Every row gives one point. Before rounding, the points of a table are all equally far from one centre. They may lie mostly on one side of it. Write the centre, to within rounding.
In the rows, zero is written as 128.

Points (9 x 2):
[[189 146]
 [191 142]
 [174  76]
 [172 159]
 [187 148]
 [154 163]
 [185 150]
 [185 150]
 [193 139]]
Centre: [153 117]

Points (12 x 8):
[[178  54 153 171 105 131 107  91]
 [160  63 150 219 185 129 138  86]
 [120 111 101 195 110 164 116 125]
 [202 142 127 179 118 111  89 170]
 [222 130 137 209 156 134 154  81]
 [155  62 119 213 190 124 151 137]
 [195  87 141 191 137  86 129  67]
 [168 112 135 208  92 173 129 112]
 [177 129  82 147 145 153  69  98]
 [244 100 138 173 184 115 146 120]
 [168 135 162 202 126 157 180 108]
 [231  98 163 151 162 139 167 135]]
Centre: [169 113 138 169 157 133 119 121]

Points (17 x 12):
[[163 127 113  59 149 125 164  81  26 121 133 182]
 [190 123 115  51 105 208 180  81  74 112 142 106]
 [169  96 117 101 148 206 125  78  52 132 171 152]
 [167  86 133 141 148 179 147 115  25 174 200 130]
 [ 93  68 161  90 148 112 126 136  42 123 114 127]
 [150 132 101 172 150 207 161  94  67 125 114  56]
 [194 140 225  90 174 173 162 118  52 118 181 128]
 [153  86 140 100 111 199 140 160  73 117 103  89]
 [127  90 151 125 156 188 143 150 114  60 152  69]
 [142  72 144 106  82 196 134  95  47 112 128 106]
 [179 214 125 132 177 175 136 111  53 127 146  56]
 [142 120 132  84 151 120  86 122  93  47 149 126]
 [110 109 118  79 133 154 210 146  38 121  86 130]
 [178 166  77 145 128 113 186 175  60 124 199  79]
 [118 140 142 125 168 183 130  11  96 168 158  97]
 [125  93 126 151 162 218 164 108  54 122 148 155]
 [182  82 105 123 135 158 195  73  53  64 165 139]]
Centre: [140 142 145 117 134 130 168 105  91 131 156 107]

Points:
[[122 104  95 163 214 197 143 147 119 163 174 144 116 140 182 164 192 126
   61 148 102 175 191 144]
 [ 85 104  63 133 179 215 152  80 105 122  90 174 104  67 152 163  95 126
   99  93  21 125 104 146]
 [120 103  51 108 186 140 138  70 137 139  69  97 113 125 135  68 157 166
   83 171  65 149  86 130]
 [104 105  40 104 114 175 173  94 121 169 134 137  73 153 168 107  84  82
   81 119  76 204  95 198]
 [120 105  47 175 169 200 109  87 142 207  78 158 110 156 181 102 147 122
  105  97  27 140 137 158]
 [ 75  97  31 122 199 179 155  90 154 105  53 137 114 154 120 148  89 127
  130  95  64 149 130 176]
 [141  58  74 112 139 218 123  78 110 172 110 145 108 137 154 156 134  89
   44 125  36 129 147 114]
 [124 106  55 101 201 171 185 109 155 173 110 138  82 173 140 131 132  51
   87  96  70 172 136 177]
 [ 95 125  83 142 164 176 158  80  95 165 155 143 113 164 223 189 129  69
   84 159 109 144 152 128]
 [140  90 101  78 156 238 163 126 164 143 150 107 100 122 125  85 185  87
   96 168  88 184  71 135]
 [ 72 131  93 127 204 173 151  69 144 185 146 129 119 121 179 151 147 120
   84 121  18 179 132 127]
 [101 101  28 141 186 207 126  58 120 136 122 144  94 141 170 158 149  98
   76  99  46 100  96 151]
 [ 98 138  57  88 206 207 150 125 130 104 107 127 103 106 177 102 110 111
   61 133 117  75 104 163]
 [139 135  50 104 197 167 108 127 139 172  63 153 122 119 142 137 133 102
  121 176  50  52  98 155]
 [112 128  86  97 163 177 124 128 124 167 135 114 103 119 181  61 169 135
   56 175   8 146 188 160]
 [140  78 114 117 216 157 147  87 152 213 134 165 101  91 142 164 152 116
  117 151  22 140 107 140]
 [145 134  59  96 199 184 115 130 144 145 109 131  83 124 150 119  91  66
   92 108   7 128 141 160]
 [128  94  30 130 215 175 146  92 138 158  94  92 116 105 169 150 139 104
   88 120  70 118 182 123]
 [122 112  58 101 173 198 148  76 123  97  97 103  66 171 139 110  90 111
   76 132  31 142 117 179]
 [118  95  30 108 204 140 190 106 183 148 136 169  68 122 150  98 131 110
   84 129  73 150 115 150]
 [128  66 122 112 167 205 166  94 142 184  85 174  49 191 152 109 142  84
  117 178  86 152  93 146]
 [102 107  78 128 155 174  93  55 107 165 108 110  81 151 161 126 146 146
   95  98  72 185 159  61]
 [121 123  79 133 201 177 185  72 122 166  86 115 124 164 161  81 146  66
   87  86  56 138 122 153]
 [110 123  59 158 215 222 170 105 107 159  79 104  78 127 152 112 130 112
   80 124  58 153 146 215]
 [145 134 118 148 206 166 147  57  95 194 116 142 111  96 155 124 159  67
   75 128  55 102  89 167]
 [110  76  83 117 226 201 142  98 124 136  61 129  95 130 181 175 178  61
  109 111  57 151 168 152]
 [ 85 104 141 104 172 170 152  69 158 189 113 131  90 126 214  85 131 102
   84 142  84 202 143 199]]
Centre: [106 109 110 130 124 156 129 135 113 131 120 138 107 120 139 129 157 122
 134 127  93 137 131 166]

Points (31 x 24):
[[116  73 119 134 131 222 136 178  74 141 133 134 161 117 107  68 152 201
  131  91 144 100 166 124]
 [132  55 117 149  96 191 137 153  82 165 113 139 120 157  68 181 206 179
  112 125 114  88 151 212]
 [107  86 121 130 133 211 177 164  72 134 101 185 167 118 132 106  92 167
  116  97 112  71 171 173]
 [151  67 101  84 160 144 176 181  85 165 181 162 103  98  95 129 150 193
  113 100 136  69  80 193]
 [117 109 136  98 122 249 170 164 104 165 101 209  91 178 133  99 146 190
  106  94 134 119 182 188]
 [168 139 148 130 146 165 153 129  44 138 125 107 181 140 143 148 145 216
  103 130 166 114 185 146]
 [140  33 148  76 142 176 122 127 100 196 123 147 114 149 125 157 217 165
  120 102 100  97 172 180]
 [126  66 119 111 124 176 123 157 129 108 107 142 118 124 115 139 186 122
  160 109  84 114 151 158]
 [ 85  73  97 152 113 199 150  61  89 204 123 127 182 135  92 137 128 189
  167 123 116  93 153 148]
 [ 60  96  87 116 113 197 180 161 125 168 151 241 152 104 118 169 137 184
  100 104 149 116 150 203]
 [127  48 145  73 130 192 177 145  75 130 138 172  87  99 114 120 160 189
  150  82 174  72 179 169]
 [131  63 145 107  83 242 156 129 126 169  76 189 138 149  77 127 181 202
   99 109 168  68 160 147]
 [ 95  59 108 133 121 231 105 144  82 137 134 102 122 141  98 138 177 168
  123 164 129  84 128 185]
 [161 118 122 126 201 173  93 164  50 181 157 178 138 160 101  85 163 139
  130 103 172  78 192 195]
 [132  91 112 140  97 211 132 154 116 178 146 199 152  99 105 168 130 190
  144  85 141  83 241 201]
 [162  77  94 110 101 208 137 179  30 136  81 184 152 110 118 163 120 173
  141 126 147  69 169 159]
 [100  32 156  91 127 202 152 141  99 203  85 129 127 115  89 120 167 190
  116 130 131  77 110 143]
 [ 62  60 119 143 147 133 173 105 125 172 192 146 180 166 103 122 137 177
  126  95 169  92 128 207]
 [152 116 160 130 114 217 176 194  86 168 144 202 117 137  89 167 123 191
  170  77 121  73 158 151]
 [102  71 137 153  96 217 132 169  90 171 150 141 103 140  58  62 156 180
   89 142 132  97 167 203]
 [121  76 111 162 191 169 130 102 104 190 120 127 184 158  94 129 190 191
  120 134 156  68 156 127]
 [127  59 137 136 132 196 164 160 127 155 137 226 115 135  88 132 178 150
  174  74 154 102 190 161]
 [118  68  81 134 123 194 148  95 143 153 149 161 135 191 100 148 182 176
  124 135  75  97 143 206]
 [ 98  83 121 135 151 234 163 100  97 232 163 179 126 102 140 125 120 191
  106  87 100  39 142 141]
 [135 118  70  61  89 164 185 166  87 140 119 166 145 123 159  97 148 227
  137 121  98  71 131 150]
 [146 121 188 133 134 140 155  77  34 136 117 187  86 125  89 131 141 141
  168 152 137  92 157 195]
 [ 86  66 107 141 136 221 163 166  41 138 145 200 125 121 117 162 123 185
  112 138 136 107 159 198]
 [194 117 161 135  59 218 120 104  84 224 151 221  81 129 115 140 205 179
  131 129 141  77 178 195]
 [102  10  93 101 105 194 156 160  73 156 117 227 145 163 123 162 164 191
  109 108 142  67 138 159]
 [178  97  77 104 168 179 118 136  70 126 122 241 129 164 100 106 176 179
  123 135 142 109 180 199]
 [ 62  49  77 100 115 192 119 110 121 119 139 154 149 155  87 107 154 198
  142 133 115 116 131 194]]
Centre: [128 117 117 125  97 145 106 121 102 181 141 177 108 143 127 131 130 173
 110 112 159  94 136 151]

Points (31 x 24):
[[119 131 117 164 161 165 137 106 127 119 110  84  87 117 218 151 180 204
  166 155  58 123  97  57]
 [ 91 136 124 157 117 150 144  87 147 114  91  85 125 148 167 176 195 207
  152 176  35 137 110  84]
 [123 110 130 156 147 143 182 102 145 126 136  98 112 127 210 147 192 199
  155 134  13 159 103  61]
 [155 137 155 124 123 162 156 101 125 116 109  55 108 130 175 186 191 192
  173 135  20 156  94  73]
 [105 131 181 174 107 110 146  87 123 124 136  81 150  84 188 122 174 209
  145 140  63 170  88 103]
 [141 122 171 152 135 141 140  82 145 108 121  31 117 122 203 153 159 179
  167 123  58 127  81  86]
 [119 108 159 170 104 168 111 101 127  91 103  99 100  83 169 169 182 175
  169 144  62 129  82  56]
 [118 109 178 150 145 144 169  92 155  84 100  73 115 141 174 181 186 161
  160 107  60 140  80  77]
 [141 134 178 177 129 140 156 127 142 158 125  76 172 121 183 176 160 164
  190 127  47 148  71  67]
 [123  93 145 153 149 158 159 103 171  92 152 108 134 106 215 194 150 199
  153 134  47 133  89  96]
 [127 106 139 151 130 152 125 120 155 114 133  92 127 112 205 185 154 188
  166 158   7 144  65  83]
 [135 136 165 202 123 120 185  99 144 106 100 113 113 123 193 151 195 177
  156 142  70 144  91  75]
 [114 133 154 187 123 177 116 118 145  79 110  62 123 131 172 157 178 172
  148 161  42 180 102  98]
 [121 107 136 155 136 136 149  98 167 127 124  82 130 123 246 145 186 195
  151 150  53 149  76  64]
 [117 124 138 146 111 137 156 117 157 100 129  65 104 136 193 183 209 203
  167 170  42 182 120  67]
 [156 142 166 124 127 153 135 131 138 106  75  71 119 108 183 187 168 185
  119 137  34 131  97  52]
 [154 150 170 157 121 133 126 122 173 119  99  86 130 126 193 200 199 153
  134 154  42 128  68 108]
 [100 135 154 156 146 120 137 130 187  90 140  54 119 139 187 153 196 178
  163 123  21 164 114  80]
 [120 115 114 145 108 158 140  90 156  95 112  87  92 109 189 171 188 191
  157 173  31 151  95  65]
 [135 132 160 131 135 139 126  85 166 126 111 102  95 161 200 169 172 230
  123 139  43 177  54  90]
 [120 147 150 137 135 114 156  93 186 103 108  97 127 109 181 175 162 186
  135 172  24 172  99  88]
 [125 130 159 179 133 153 136  98 139 125 110  70 142 113 202 159 174 191
  158 121  58 124  62  46]
 [127 129 161 134 143 148 184  95 129 138 141  87 119  94 202 151 157 173
  171 149  26 139  82  76]
 [120 146 168 163 107 144 150 146 158  84  90  77 138 124 167 164 170 186
  174 143  25 137  92  72]
 [146 140 168 166 142 151 147 147 150  99 123  90 107 115 216 157 209 196
  162 165  44 147  89  87]
 [150 104 138 139 114 146 130 129 138  98  98  52 134 139 219 199 125 173
  149 149  46 138  82  96]
 [147 105 135 165 135 105 143  85 162 115 116  71 120 125 178 152 187 147
  170 157  35 137  90  60]
 [145 152 131 151 122 157 136 129 129  96 123  72 161 134 189 157 145 191
  158 145  11 162 100  48]
 [147 133 156 150 156 138 110 126 163 106  89  63 117 106 183 170 133 201
  160 152  45 140  75  74]
 [128 140 165 156 121 146 165 125 178 120 146 119 109  97 186 201 165 167
  176 143  24 147  69 108]
 [138 119 155 192 149 121 146 103 171 102 151  69 119  98 164 182 171 191
  162 143  78 139  75  68]]
Centre: [129 130 127 126 114 134 122 137 140 139 135 114 120 136 165 150 162 172
 144 112  93 152 116 102]

Points:
[[109 126 105  80  91 138 114  98  63 116 149 137 165 115 132  61 170 130
  199 172 202 142 175 111]
 [108 165 107  87 145  94  91 136  80 129 220 134 237 155 110  69 147  80
  183 149 196 158 184 124]
 [142 162  67  93 108 133 100  16 129 164 181 121 178 183 101  55 166 127
  144 145 219 102 200 138]
 [ 87 122  83  87 142 114  53 117  97 128 106 153 173 177 136  26 140  88
  172 133 228 177 140 103]
 [ 66 187  51 102  90 155  86 104  84 110 210 131 183 150  97  81 143 132
  137 106 211 151 183 163]
 [ 79 150 110 108  81  93  51  88  69 135 161 180 139  88 131  85 195 130
  143 126 191 141 186 108]
 [164 148  84 100 104 122 115  78  86 159 141 146 183 151 183  64 202  95
  133 107 181 136 217 138]
 [117 118 127 124 116 127  85  84  96 141 154 117 130 171 117  37 185 104
  192  90 215 134 193  65]
 [120 191 159  85 104 134  57  79  80 112 158 151 123 108 126  73 194  83
  116 103 157 112 196  90]
 [132 155  99  63 157 132  78 122 112  61 194 156 142 150 130  26 201 166
  171 157 208 106 176 137]
 [116 125 132 106  82  93 124 101  86 128 202 133 180 185 119  62 201 115
  209 176 186 145 186 107]
 [126 118 128  98 113 127  71 133 132 162 171 181 135 182 110  32 131  90
  173 114 240 145 143 101]
 [ 58 148 139  83  95 128  63  82 104 155 174 154 155 120 122  47 133  97
  203 164 187 140 162  98]
 [ 51 147 106 116  77  91  58  87  64 118 177 152 160 135 145 107 142  84
  187 124 170 136 168  88]
 [106 158 135  72 114 147  66  58  77 198 150 159 180 104 118  78 146  98
  193 140 162 146 176 129]
 [ 32 128 104 117  94 120  97 119  97 149 178 169 173 123 127 101 148  61
  183 145 144 121 142 148]
 [113 140  63  91 113  99  24  91  74 142 133 131 166 155 156  52 177  70
  144 138 196 143 182 157]
 [ 68 161  89  67 102 118  79  62  63 128 168 141 176 174 184  88 202 114
  122 128 200 108 177  71]
 [ 51 156 115  81 105 124  81  85  68 123 174 146 179 105 114  63 137 132
  150 124 216 121 209  99]
 [ 77 143 138  98 152 131  77  70 117 183 198 174 201 109 121  72 133  86
  171 130 196 197 164 173]
 [ 80 138 130  92 124 135 112  89  96 144 190 172 190 203 130  30 168  82
  180 116 209 141 207 143]
 [ 77 190 120  63 101 169  75  65  84 136 177 130 198 175 102  75 149  98
  194 150 214 116 158 141]
 [ 64 167 101 107 104 115  69  93  48 162 176 144 136 131 113 102 143  80
  123 137 210 165 174 107]
 [ 61 178 153 102 123 160  97  62  81 148 164 179 144  96 118  62 157 103
  150 134 185 117 184 145]
 [ 57 119  93 100 103 107 102  84 108 138 198 175 155 157 122  30 167 118
  149 132 238 171 188 122]
 [ 81 150  95  78  97  79  89  89  78 139 142 163 169 163  79  59 162 107
  160 181 196  95 191 156]
 [ 84 104 110 116  89 111  72 105  52 137 152 136 168  87 133  54 153 124
  123 109 221 145 170 127]
 [ 83 133 111  76 102 116 115  68  94 109 169 155 169 179  81  30 162 105
  187 155 190 102 206 125]
 [ 88 125 114 106 121 118 111  78  91 143 214 126 121 108 136 134 122  78
  146 123 179 106 201 165]]
Centre: [112 140 130 105 144 115  83  94 139 122 158 128 173 174 123 101 155 149
 122 121 149 143 141 130]

Points:
[[125 103 154 121  65  50  99 121  74  87 155 130  71 106  98 108  47 109
  133 129 107 105 172 168]
 [156 142 148 129  94  91  94 132  35  87 157 139  49 105 125 103  78  71
   98 156  92  82 182 158]
 [117 190 214 109 101  49 198 153  80  58 172 124  89 127 115  87  78 102
   66 158 113 128 191 156]
 [133 166 187 132 124 109 126 151 120  81 169  97  62 182 129 103  36  88
   69 167  91  88 183 162]
 [ 96 127 197 115 144 109 115 152  95  54 157 151 103 134  97 139  51 141
   93 160 116 121 195 180]
 [106 147 163  90 121  87 130 181  90  59 164  74  88  94 111  99  43 133
   68 155 113  96 175 139]
 [132 132 175 112 125  90 116 138  69  69 181 134  40 137 178 132  47 133
   59 148 129  84 151 161]
 [118 146 188 168 117  97 116 145  93  72 180 159  93 110 119  84  63 133
  122 131 117  65 181 168]
 [157 128 200 130 129 104 126 104  93  50 150 129  73 140 124  93  55  79
  100 114 136 111 161 208]
 [146 100 200 126 109  41 162 117  53   7 194 108  90 149 129  55 103 133
   83 173  90 122 194 147]
 [130 114 189 125  82  68 123 151  81  66 196 117  81 112 154 117  74 103
  106 203 175 104 148 147]
 [140 157 183 107 109  58 145 135  99  59 193 161  36 139  97 118  48  87
   83 115 124 134 177 166]
 [150 152 164  88  87  38 123 151 108  74 146  78 121 143  84 121  56 128
  102 155  90 112 195 200]
 [ 87 180 158 102 151  33 133 124  74  74 171  98  55 135 133 133  56 125
   93 137 146 110 200 148]
 [105 124 203  89 135  54 133 155  62  95 172 128  47 128 109  89  40  74
   97 143 126  91 174 166]
 [159 143 141 128  95  85 101 134  90  67 148 136  40 124  92 130  79 122
   89 147 136 123 211 166]
 [101 147 178 119 135  49 131 132  61  65 149 114 103 129 121  93 106  92
  110 151  93  54 185 219]
 [161 123 203 109  76  65 163 155 103  96 179 136 111 133 114  81  54 129
  102 166 120  99 194 192]
 [134 146 180 105  98 107 157 140  50  69 175 153  93 115  99  57  69 118
   96 161  84 113 223 165]
 [102 160 168 134  87  49 115 183  76  71 158 126  87 124 117  83  13 100
  106 133 103 104 152 167]
 [167 169 165 114  84  91 133 154 106  71 156 134  68 174 129 123  65 148
   97 188 116  52 212 157]
 [142 136 197  76  92  62  71 169 105  71 147 153  83 153 144  53  68 121
  111 178 105  88 192 169]
 [127 184 203 129 113  99 112 152  75 107 193  81  96 149 141  95  67 103
   90 142 132  99 185 180]
 [126 127 198 149 102 108 167 113  62  89 175 149  86 105 109  81  31  92
  116 159  82 107 169 159]
 [132 171 167 114  95  73 116 124 116  71 203 124  85 110 155  86  91 143
   70 154  91  67 138 185]
 [153 161 143  75 109 112 101 130  94  75 176 180 142 150 112  84  32 122
  114 134 114  81 154 165]
 [132 130 219 108 131 103 148 190  68  52 160 142 107 100 122  93  51  74
   96 170  80 117 194 142]]
Centre: [150 148 164 101 135  74 145 142  80  69 150 122  89 161 129 103 102 124
 141 155  95 125 135 128]

Points, 30 rows:
[[116 176  85 142  64 153 130 150 147 199 104 140 123 102 119 198  34 175
   83 146 161 165 141 112]
 [121 221 100 155  80 146 147 162 194 169 129 146 159 122 173 195  81 222
   55 130 129 159 134 194]
 [125 185  85 167 140 141 145 166 225 188 145 115 178 114 141 210  64 180
  107 167 127 140 121 142]
 [155 195  72 143  83 148 135 170 229 173 146 127 140 112 119 164   7 209
   68 137 143 172 151 126]
 [132 182 129 157 107 150 156 161 221 159 126 110 125  69 108 223  42 157
  128 127 128 138 119 163]
 [114 141 153 137 130 129 176 145 195 179 131 142 164 100 171 214  41 227
   71 118 122 168  88 118]
 [142 211  92 164 117 132 137 156 191 177  93 110 109 114 140 216  51 192
   60 141 110 146  98 167]
 [180 144  66 143 116 123 123 179 205 179 139 137 137  82 144 181  33 197
   67 130  85 150 116 126]
 [143 169 136 144 103 155 104 196 164 181 187 167 133 104 156 208  41 193
   95 110 143 166 124 109]
 [125 147 113 165  59 174 162 177 232 199 146 104 121 101 123 161  63 187
   86 100  91 165  92 156]
 [125 168 125 178 143 137 135 140 235 154 144  60 158 132 141 204  60 226
  127 116 110 197 125 132]
 [142 169  84 159 107 181 193 164 238 168 124 103 116  83 138 177  77 193
  113 140 144 133 115 162]
 [115 188  86 119  70 190 137 120 169 168 142 145 113  93 124 186  29 183
   95 141 132 157 101 157]
 [110 163  94 116 110 127 163 196 233 183 151 105 117 104 135 183  66 147
   75 105 119 133  94 113]
 [114 184  92 148  60 140 109 150 176 129 110  93 136 102 124 213  32 180
   89 131  71 182 116 136]
 [127 157 118 146  89 171 150 123 178 178 129 123 150 115  83 226  33 180
  127 113 149 153 101 146]
 [124 158 110 179 101 152 163 185 200 190 131 148 107  76 110 204  33 154
   96 132 132 139 103 149]
 [150 183 108 107  67 131 145 143 160 182 136 112 104 120 123 217  32 192
   78 132 132 159 104 144]
 [102 178 106 164 133 114 175 127 206 154 158 122 118  60 107 186  53 207
   81 119 147 163  86 172]
 [154 192 108 178 133 165 155 171 153 148 127 131 145 109 163 170  47 130
  151 127 156 144 123 110]
 [130 195 118 174  67 154 146 159 193 176 155 106 111 132 139 186  45 172
   83 102 116 143  69 124]
 [120 204 145 167 141 133 140 145 208 176 129 114 124  73 149 193  62 181
  128  81 157 136 108 160]
 [136 179  69 142 121 149 156 162 210 174 145  95 132  91 132 176  26 159
  128 113  84 155 116 137]
 [125 183 101 152 115 138 146 145 213 165 106 146 134  71 169 170  33 189
   65 134 147 178  93 187]
 [114 196 117 152  80 191 163 133 213 180 131 128 127 113 133 188  51 190
   86 133 123 132  67 136]
 [ 83 170 115 161 101 160 171 198 183 215 133 111 102 137 107 169  11 210
   85 100 117 145 165 154]
 [118 155 147 199  90 164 133 182 197 158 176  85 160 130 136 168  31 156
   94 147 144 150 109 194]
 [119 167 137 157  81 138 145 165 174 193 111 140 114 128 156 221  21 220
   72  91 135 154 137 102]
 [140 172 115  99  64  91 144 183 227 177 127 151 153 103 121 162  57 153
  105 112  96 160  96 153]
 [147 179 142 144  96 144 132 138 201 201 130 100 169  77 123 194  37 183
   66 132 108 125  91 150]]
Centre: [124 148 143 143 127 144 135 151 177 131 125 135 129 134 113 136  90 189
  82 129 115 155 152 137]

Points, 30 rows:
[[ 86 105 171 160 141 138 131 175  94 243 123  72 134 165  78  97 131 163
  213 112  82 119 123  92]
 [ 94  98 100 192 124 197 111 182 119 240 111  86 190 119 157  93 151 150
  180 122  69 179  80  84]
 [144 143 126 184 179  93 143 171  87 144 110  85 155 155 128 151 175 162
  132  96  91 133 126  92]
 [111 107 154 197 177 123 144 169 113 221 124  47 173 137 155 153 148 164
  189 129  75 134 122  78]
 [ 91 127 154 198 157 129 140 151  99 205 109  55 141 151 140 140 179 184
  202 135  59 173 124 119]
 [ 92 124 120 202 170 144  83 187  98 249  89  99 160 154 161 124 164 151
  222 116  74 168 104 100]
 [113 107 174 177 182 183 135 174  80 223 100  96 140 155 120 142 117 183
  183  66  71 124 104  67]
 [ 90 135 148 189 197 143 107 159  98 215 143  90 142 163 106 166 139 123
  155 161  69 129 121  64]
 [ 97 149 103 137 187 146 178 213 118 220 112  76 142 153 127 129 162 129
  204  86 117 129 113 123]
 [ 99 171 152 185 151 109 159 169  86 183  99  98 174 136 144 130 154 188
  228 149  85 107 111 130]
 [ 98 133 196 178 189 127 113 163  88 179  79  75 140 174  84 130 137 164
  168  93 136 127 136 103]
 [ 96 136 150 162 145  89 124 101 139 228 155  87 177 162 197 136 123 109
  163 129 106 108  43  99]
 [114 127 137 157 171 125 142 149  84 204 110  47  98 149 103 143 194 128
  146 120 137 134 137  89]
 [ 73  86 153 175 149 139 126 148 106 206  91  77 120 112 119 129 177 150
  132 109  78 147 147  88]
 [133 146 173 187 183 102 125 155  99 241 137  39 201 190 105 148 132 188
  160 140 129 173 129 113]
 [114  89 145 161 147 114 145 158  75 230  93  77 138 198 152  97 133 176
  142  88 122 106 167  77]
 [159 130 176 137 150 187  67 188 103 190 111  99 170 115  85 103 126 169
  136 102 105 131 150  64]
 [150 145 170 198 130 118 136 178  47 221  78  72 121 156 128 139 132 133
  156 127  91 145 140  63]
 [104 125 151 154 145 189 116 115 107 167 130  60 151 168 136 160 161 169
  194 150  47 179 113  68]
 [ 79 122 170 193 135 129 142 136  57 185 145  39 121 124  95 164 139 179
  182 105 104 161 132 110]
 [ 87 138 169 186 180 137 176 157  95 186 116 101 134 210 106 161 181 147
  128 125 114 184 106 100]
 [123  83 160 162 146 135  96 169  71 199 120  49 127 158 118 100 171 168
  194 109  93 166 162 112]
 [ 78 110 145 188 117 118 171 150 132 213 141  61 157 158 149 127 164 130
  185 106  74 112 134 113]
 [ 94 120 146 191 156 190 118 197 110 202  84  71 173 182 108  80 142 143
  151  88  95 166 113  90]
 [ 82 103 168 184 137 134 166 171 112 213 100  80 199 178 161 153 180 173
  167  71 148 134 115  86]
 [ 95 109 152 148 129 125 131 111 103 177 126  37 196 165 183 129 172 202
  164 109  94 145  85 134]
 [133 116 165 211 146 122 164 183 115 221  76  67 158 173 156 160 164 158
  192 150 123 132 112 121]
 [ 98 124 139 179 135 128  78 132  91 188  88  89 154 175 142 140 225 161
  179 106 120 139 150  82]
 [ 75 103 129 182 164 126 118 161  80 225  75  81 157 164 119  99 169 174
  175 128  84 119 116  78]
 [110 135 182 178 159 173 153 176  83 217 143  51 127 145 180 156 146 168
  139 125 119 109 133  96]]
Centre: [127 136 125 144 126 147 124 128 103 208 128 134 159 146 136 135 109 154
 166 118 138 170 113 116]

Points:
[[ 98  54 105 107 153 163 115 216 114 142  85 129 201 134 137 118  85 145
  190 151  95  83 143 173]
 [145  45 157  85  97 141  83 146 118 141  96 129 166 142 152 102 112 140
  229 188  93  49  89 132]
 [113  57 134  55 137 168 101 157 122 164 112 122 170 173 116 120 175 181
  162 145 153  62 110 240]
 [119  48 138  76 154 181 116 201 177 104 126  78 128 172 148 126  76 159
  112 175 162  71  71 176]
 [109  83 125 120 104 131 103 165 115 109 119 125 191 199 110  40 157 141
  183 183 106  85  50 216]
 [128  63 112 123 109 134  69 173 124 147  87  99 195 116 121  99 122 187
  140 169  82  26 126 177]
 [145  77  67 129 109  98 132 200 171  91 136 154 197 155 142 114  80 148
  187 203 103  50 110 206]
 [102  79  88 102  93 162 116 175 120 113  93 143  97 150 136  70 159 179
  189 158  75  38 157 139]
 [106  78  70 101 117 129 114 217 133 136 135  96 174 121 145 127 168 138
  170 185  96  13  91 191]
 [147 118 161  66 130 146  91 156 141 138 139 110 198 143 191 121  99 174
  191 193 122  53 118 212]
 [103 100 129  83 109 125  94 138 131 118  83 124 188 127  62 135 124 138
  126 147 118  42 137 143]
 [ 81  77 142 120 148 115 141 215 170 150  94 134 164  95 168 115 134 183
  161 138  90  45 155 201]
 [ 80  44 128 140  90 123  83 184 150 130 153 178 195 131 123  98 112 174
  201 164 128  48  85 195]
 [110  38 133 107 116 116  62 182 121  81 141 118 131  96 119 105 132 155
  165 165 135  26 110 206]
 [134 100 152 113 128 176  94 157 131 127  68 121 173 144 154  58 154 184
  175 172  79  33 114 138]
 [ 58 107 150 117 136 123  80 212 131 105 117 110 121 159 146  99  79 150
  157 159 134  32 116 205]
 [114  85 167  95 109  68 126 115 167  69 142 115 185 182 151 129  89 168
  127 162  75  93  90 189]
 [123  59  74  76  82 144 114 168 109 116 151 187 188 184 154  81 183 196
  147 163 136  66 115 192]
 [107  49 182 140  84 150 107 189 197 106  94 125 129 140 134  78 132 137
  177 178 106  93 173 177]
 [ 94   7  99 131 109  85  93 199 161 151 147 150 193 142 171 125  97 141
  181 176 109 107 110 205]
 [138  37  96  68 105 120 132 186 188 144  86 108 187 129 151  74 103 130
  177 192 168  87  99 176]
 [124  92 136  90 142  92  84 159 106 129 121 168 143 162 141  98 148 122
  180 222 107  10  92 109]
 [109  47 170  38 156 143 127 195 142 143 103  97 180 126 137 105 105 197
  160 175  95  86 108 195]
 [108 107 103  71  99 120 133 191  94 138 127 108 201 164 164  82 159 178
  218 190 130  98 173 163]
 [103 111 109  93 148 152 184 132 107 143 175 117 189 109 153  97 124 203
  195 169 137  81 144 132]
 [113  46 115  86  92 165 115 188 156 132 112 157 194 115 151  56  90 156
  191 182  98  93  81 138]
 [145  80  86  96 129  79 104 184 166 139 131 144 164  80 151 128 173 222
  189 190 170  68 176 173]
 [119  40 128  74 125 138 109 186 153 120 123 126 168 132 148 123 124 133
  203 218  77  60  60 195]
 [116  87  95 149 131 171  52 209 172 165 139 119 192 118 169 133 121 231
  174 192 101  91 126 137]
 [ 95  75 113 125  92 139 114 176 177 158 141 153 210 135 140  68  95 208
  134 160 140  34  99 171]
 [ 87  44 106 161 127 164 114 181 103 149  58  90 172 155 159 126 143 148
  137 124 120  75 123 131]]
Centre: [155 102 125 123 130 109 117 183 146 141 142 131 127 160 129 118 140 168
 158 143 128 115  99 149]
